Rows are points. The points of each table are mixes of a few directions, plus a little noise. Count the directions of each table, and those that both share. Where both have some left over, give the other angles between the two spaces (their principal angles), to ten degrees, smallest first.

First:
[[ 0.02  0.04 -0.02]
 [ 0.00  0.11 -0.34]
 [-0.47 -0.91 -0.27]
 [ 0.36  0.64  0.37]
 [ 0.37  0.67  0.33]
 [-0.27 -0.56 -0.06]]
Second:
[[-0.15 -0.10 -0.61]
 [-0.11 -0.08 -0.44]
 [ 0.28  0.19  1.13]
 [-0.02 -0.01 -0.08]]
Directions: first 2, second 1, shared 1

First, 6 rows:
[[ 0.42  0.21  0.84 -0.44]
 [ 0.31  0.16  0.63 -0.34]
 [-0.43 -0.22 -0.86  0.46]
 [-0.16 -0.08 -0.33  0.17]
 [-0.33 -0.17 -0.66  0.36]
 [ 0.19  0.09  0.38 -0.20]]
Second:
[[ 0.55  0.15 -0.03  0.52]
 [-0.09 -0.03  0.01 -0.09]
 [ 0.06  0.02  0.00  0.05]
 [ 0.00  0.00  0.00  0.00]
 [ 0.02  0.01  0.00  0.02]
 [ 0.71  0.20 -0.04  0.68]
 [-1.25 -0.35  0.08 -1.19]]
Directions: first 1, second 1, shared 0; angles 90

First (8 x 6):
[[-0.14 -0.29  0.65 -0.04 -1.13  0.17]
 [ 0.00  0.01 -0.01  0.00  0.03  0.00]
 [ 0.00  0.00 -0.01  0.00  0.01  0.00]
 [ 0.05  0.10 -0.22  0.01  0.38 -0.06]
 [-0.13 -0.28  0.64 -0.04 -1.11  0.17]
 [ 0.21  0.43 -0.98  0.06  1.70 -0.26]
 [-0.02 -0.04  0.09 -0.01 -0.15  0.02]
 [ 0.04  0.07 -0.16  0.01  0.28 -0.04]]
Second:
[[ 0.15 -0.54 -0.18  0.11 -0.53 -0.25]
 [ 0.24  0.01 -1.02  0.09  0.94 -0.54]
 [-0.11  0.34  0.54 -0.04  0.33  0.59]
 [ 0.12 -0.44  0.00  0.10 -0.42 -0.05]
 [-0.03 -0.10  0.43  0.02 -0.28  0.33]
 [-0.64  1.50 -0.06 -0.56  0.32 -0.52]
 [ 0.15 -0.43  0.19  0.16 -0.21  0.26]
 [ 0.29 -0.60 -0.09  0.24  0.01  0.15]
 [-0.17  0.26  0.21 -0.12 -0.17  0.02]]
Directions: first 1, second 3, shared 1

First (7 x 8):
[[ 0.46 -0.10  0.46 -1.18  0.23 -0.13 -0.47  0.43]
 [ 0.02  0.70  0.32 -0.01  0.07 -0.50  0.55  0.60]
 [-0.15  0.14 -0.11  0.41 -0.07 -0.04  0.25 -0.05]
 [-0.17 -0.32 -0.32  0.42 -0.12  0.30 -0.11 -0.46]
 [-0.35 -0.47 -0.58  0.87 -0.23  0.48 -0.08 -0.79]
 [ 0.37 -0.31  0.28 -0.97  0.16  0.07 -0.57  0.16]
 [-0.18  0.35 -0.04  0.46 -0.06 -0.18  0.43  0.10]]
Second, 8 rows:
[[-0.49  0.45 -0.51 -0.18  0.14  0.22  0.16 -0.26]
 [-0.39 -0.11  0.11 -0.53  0.24  0.00  0.02 -0.39]
 [-0.56 -0.09  1.06  0.14 -0.69 -0.17  0.75 -0.33]
 [ 1.30 -0.65 -0.18  1.10 -0.29  0.03 -0.69  0.67]
 [-0.17  0.60 -0.20 -0.59  0.42 -0.15  0.13  0.23]
 [ 0.34 -0.11 -0.23  0.31 -0.02  0.07 -0.24  0.17]
 [ 0.34 -0.27  0.14  0.19 -0.06 -0.06 -0.17  0.15]
 [-0.37  0.19 -0.19 -0.43  0.27  0.06  0.05 -0.24]]
Directions: first 2, second 4, shared 1; angles 30

First, 8 rows:
[[-0.32  0.41  0.00 -0.06  0.26 -0.19  0.41 -0.11  0.16]
 [-0.72  0.12 -0.69  0.09  0.16 -0.03  0.43  0.33  0.30]
 [ 0.20 -0.47  0.05  0.32  0.48 -0.10 -0.10  0.86  0.00]
 [ 0.79 -0.64 -0.01 -0.13 -0.46  0.66  0.22 -0.02 -0.13]
 [-0.49 -0.04 -0.03 -0.11  0.19  0.01  0.27  0.26  0.18]
 [ 0.15  0.10  1.38 -0.18  0.03 -0.53 -1.36 -0.40 -0.41]
 [ 0.48  0.47 -0.56  0.08 -0.29  0.18  0.57 -0.64 -0.01]
 [-0.09  0.05 -0.15  0.00 -0.36  0.00 -0.45 -0.28 -0.09]]
Second, 10 rows:
[[ 0.37  0.00 -0.24  0.38  0.06 -0.37 -0.27 -0.14 -0.22]
 [-0.04  0.22 -0.20  0.39  0.19 -0.66 -0.48 -0.46 -0.24]
 [-0.67 -0.64  0.52 -0.32  0.34  0.47 -0.12 -0.13  0.27]
 [-0.93 -0.44  0.57 -0.11  0.63 -0.09 -0.59 -0.59 -0.01]
 [ 0.19  0.73 -0.12 -0.10 -0.31 -0.02 -0.16  0.53 -0.45]
 [ 0.34  0.38 -0.06 -0.25 -0.33  0.03  0.95  0.18  0.22]
 [-0.15 -0.34 -0.23  0.03 -0.08  0.17  0.43 -0.29  0.64]
 [ 0.56  0.03  0.12 -0.16 -0.20  0.32  0.30  0.60 -0.21]
 [ 1.21  0.29  0.15  0.14 -0.04 -0.34  0.22  0.51 -0.77]
 [-0.87 -0.21 -0.51  0.00 -0.23  0.49 -0.27 -0.22  0.78]]
Directions: first 5, second 5, shared 2; angles 30, 30, 90

First, 11 rows:
[[-0.48  0.05 -0.96  0.20  0.05  1.00  0.01  0.02  0.01  0.38  0.61  0.40]
 [-0.25  0.06  0.55  0.01 -1.24 -0.37 -0.33 -0.33 -0.02  0.29  0.76  0.87]
 [-0.18  0.04  0.34  0.01 -0.81 -0.22 -0.21 -0.21 -0.02  0.20  0.52  0.58]
 [ 0.66 -0.08  0.79 -0.24  0.58 -0.94  0.15  0.15 -0.01 -0.58 -1.08 -0.89]
 [-0.18  0.01 -1.08  0.14  0.87  1.00  0.23  0.24  0.02  0.09 -0.07 -0.28]
 [-0.11  0.03 -0.02  0.03 -0.24  0.05 -0.06 -0.06  0.00  0.10  0.22  0.22]
 [ 0.03  0.00  0.16 -0.03 -0.12 -0.16 -0.04 -0.04  0.00 -0.02  0.00  0.03]
 [-0.08  0.02  0.26 -0.02 -0.50 -0.19 -0.12 -0.14  0.00  0.10  0.27  0.32]
 [ 0.55 -0.08  0.21 -0.15  1.04 -0.39  0.28  0.26  0.01 -0.52 -1.09 -1.03]
 [-0.09  0.00 -0.57  0.07  0.48  0.52  0.13  0.13  0.01  0.05 -0.06 -0.17]
 [ 0.12 -0.01  0.30 -0.06 -0.11 -0.30 -0.03 -0.04  0.00 -0.07 -0.10 -0.04]]
Second (10 x 12):
[[-0.06 -0.03  0.00 -0.06  0.17  0.21  0.02 -0.02 -0.04  0.04  0.03  0.05]
 [ 0.06  0.24 -1.17  0.70 -0.70 -0.42 -0.04  0.32  0.31 -0.03  0.02 -0.33]
 [ 0.13  0.19 -1.28  0.63 -0.14 -0.19  0.09  0.40  0.29 -0.12 -0.23 -0.60]
 [ 0.08 -0.09  0.18 -0.22  0.60  0.22  0.12  0.01 -0.08 -0.09 -0.27 -0.18]
 [-0.40 -0.20  0.77 -0.62  0.47  0.96 -0.04 -0.40 -0.32  0.33  0.51  0.78]
 [-0.15 -0.17  0.88 -0.54  0.40  0.43 -0.01 -0.30 -0.25  0.12  0.16  0.44]
 [ 0.02 -0.06  0.27 -0.19  0.31  0.15  0.04 -0.06 -0.08 -0.03 -0.09 -0.01]
 [-0.02 -0.04  0.71 -0.21 -0.33 -0.25 -0.11 -0.21 -0.08  0.04  0.17  0.34]
 [ 0.06 -0.12  1.10 -0.44  0.01 -0.24 -0.06 -0.26 -0.17 -0.05 -0.03  0.25]
 [ 0.27  0.31 -1.44  0.93 -0.78 -0.84  0.00  0.50  0.43 -0.20 -0.28 -0.73]]
Directions: first 2, second 3, shared 2
